Each wall is flat, endless, passes through zero and stands at right angles to its row. A trip goes straight from one point to another. List the walls that it crosses, first one first.

Walls:
(1): [ 4.4 -3.2]
(2): [-9.2  1.7]
(3): [ 1.9 -3.3]
(4): [1.3 3.3]
(5): [-2.7  1.7]
(6): [-2.2  4.0]
(7): [ 1.7 -1.0]
(8): [-3.3  4.5]
Trips:
[-0.6 -7.9] to [ 0.6 -4.7] -> none
[-6.5 -1.9] to [-1.4  2.7] -> 4
[2.7 1.3] to [2.6 1.2] -> none
[0.7 0.2] to [ 4.1 -1.9] -> 4
[-4.5  0.7] to [-1.6  1.9] -> 4
[ 0.9 -1.1] to [ 1.2 -1.9] -> none

Walls:
(1): [-1.2 -1.7  1.3  4.2  2.6  0.9]
(2): [ 2.8  0.7 -5.1 -6.0 -2.1  2.5]
(3): [3.5 2.1 1.7 2.8 2.2 1.4]
(4): [-2.0  0.8 -1.1  3.0  1.3 -2.3]
Trips:
[ 1.0 -1.7 -3.4  3.0  3.1  8.0] to [-5.0  2.5  4.3  1.0 -1.5 -4.6] -> 4, 2, 3
[ 4.0 -2.6 -1.7  0.5  3.3  0.5] to [1.3 4.4 0.1 0.4 2.3 6.7] -> none
[-0.6 -1.3  1.6 -2.9  0.6  0.7] to [ 1.0 -5.3 -1.4 -3.9 -1.8 -1.7] -> none
[-2.8 -3.5 -2.2  1.8 -4.6 -0.5] to [ -3.4  -4.3  -2.9   3.1  -3.7 -10.3] -> none
[-1.5 -5.3 -2.6  3.3 -2.2 -2.8] to [ 8.5  5.3 -0.2 -3.6 -3.8  3.6] -> 2, 1, 4, 3

Walls:
(1): [ 0.6  1.7  0.5 -0.9 -2.9 -0.4  1.8 -6.5 -2.4]
(2): [-3.1  0.5 -4.3 -1.0  0.0  4.6 -2.4  0.1  3.4]
(3): [ 1.3 -2.2  2.3 -8.0  1.3  1.0  0.2 -3.0 -2.8]
(4): [-3.1 -2.0  1.7 -4.0 -1.6  2.8  3.7 -0.1  3.3]
(5): [-1.4 -3.0  0.0 -2.9 -3.7 -1.3 -1.1 -0.8 -6.1]
(6): [ 1.2  3.5  3.7  3.8  2.2  1.0 -3.2 -1.6 -3.6]
(7): [ 1.1  0.5  2.4  9.3 -3.1 -2.7 -4.2  3.0  1.9]
(8): [-4.4 -2.2 -3.2 10.5 -0.6  2.4  2.8 -4.8  2.0]
(9): [-3.2 -4.6 -4.7  0.6 -4.0 -3.2  0.1  1.2  0.5]
(10): [-3.8 -6.1  3.8  4.9  0.5  5.0 -0.1 -3.4 -2.1]
Trips:
[-2.2  0.7 -2.8  1.7 -4.7 -2.1 -8.2  4.5 -5.5] to [ 2.1  1.9  0.1 -5.4 -4.6  1.0 -4.3 -0.4 -2.6] -> 3, 1, 7, 9
[-7.2  6.4  0.8 -1.1  0.5 -1.5 -0.3  3.7  1.2] to [ 1.3  4.7  4.5 -4.4 -1.2  3.4 -1.6  0.9  3.0] -> 7, 3, 1
[ 2.5 -5.3 -0.5  0.3 -1.5 -2.1 -2.8  0.4  0.2] to [ 0.7  1.2  2.7 -2.0 -0.6  5.4 -0.2 -3.7 -6.8] -> 1, 6, 7, 9, 4

Walls:
(1): [-0.9 -1.9 -4.3  0.0  1.8 -4.3 -1.8 -4.6 -2.8 -1.0  2.1 -0.4]
(2): [ 0.9 -1.7 -6.1 -2.7 -3.4  1.0 -5.5  6.5 -2.2  2.7  4.9  5.1]
(3): [-2.2  0.3 -4.7  4.1 -6.5 -1.2  4.4  0.6 -1.8 -2.9  0.1 -2.2]
(4): [ 0.6 -3.0  1.6  2.2  3.2  0.0 -1.6  0.4  2.8 -2.9 -0.7 -0.5]
(5): [ 7.1 -3.3  2.7 -0.5  1.4  2.6  1.2 -4.0 -0.6 -0.9  1.8  0.6]
Trips:
[-9.7  2.0 -0.3 -1.2  4.9 -1.2  1.9  7.2 -4.0  0.2 -3.4  1.2] to [ 2.3 -1.3  0.8  1.9  1.0 -2.6  3.3 -0.8  0.0 -2.6  0.8 -1.1] -> 2, 4, 1, 5
[-2.1  0.5  1.2 -1.4  1.0  9.8 -5.4 -1.7  4.7 -3.0  0.0 -0.9] to [-1.2  3.9  1.9  1.9 -0.3  3.6  3.8  3.3  5.6  0.6  0.0  1.1] -> 5, 3
[ 0.9 -0.1  1.6 -0.9 -2.2 -3.4 -2.6 -2.3 -0.1  1.9 -0.7  2.8] to [ 4.2 -0.8 -0.9 -1.1 -1.1  5.3  0.2  1.3 -1.1  3.2  5.5  2.4] -> 1
[ 6.5 -7.9 -2.1 -0.9  6.4 -1.7 -3.5  2.8  4.8 -0.8  1.8 -1.5] to [ 3.2 -3.3 -0.7  0.3  6.0  2.2  2.2 -1.1  0.4  0.8  1.5 -3.6] -> 2
[-1.5  3.8  1.6 -6.9  0.6 -2.3 -1.5 -0.4  2.1  2.1 -5.7 -0.9] to [-2.8 -0.2 11.0  3.0  0.0  3.8  3.0 -1.1 -5.3  2.2  6.7  1.5] -> 5
[ 2.9  3.3  3.1  5.4 -1.8 -1.5  3.5  0.0  2.4 -6.4 -4.9  1.7] to [-0.3 -2.6  6.8 -3.4  5.4  0.2  4.5  1.9  0.2  2.7 -3.5  0.8] -> 3
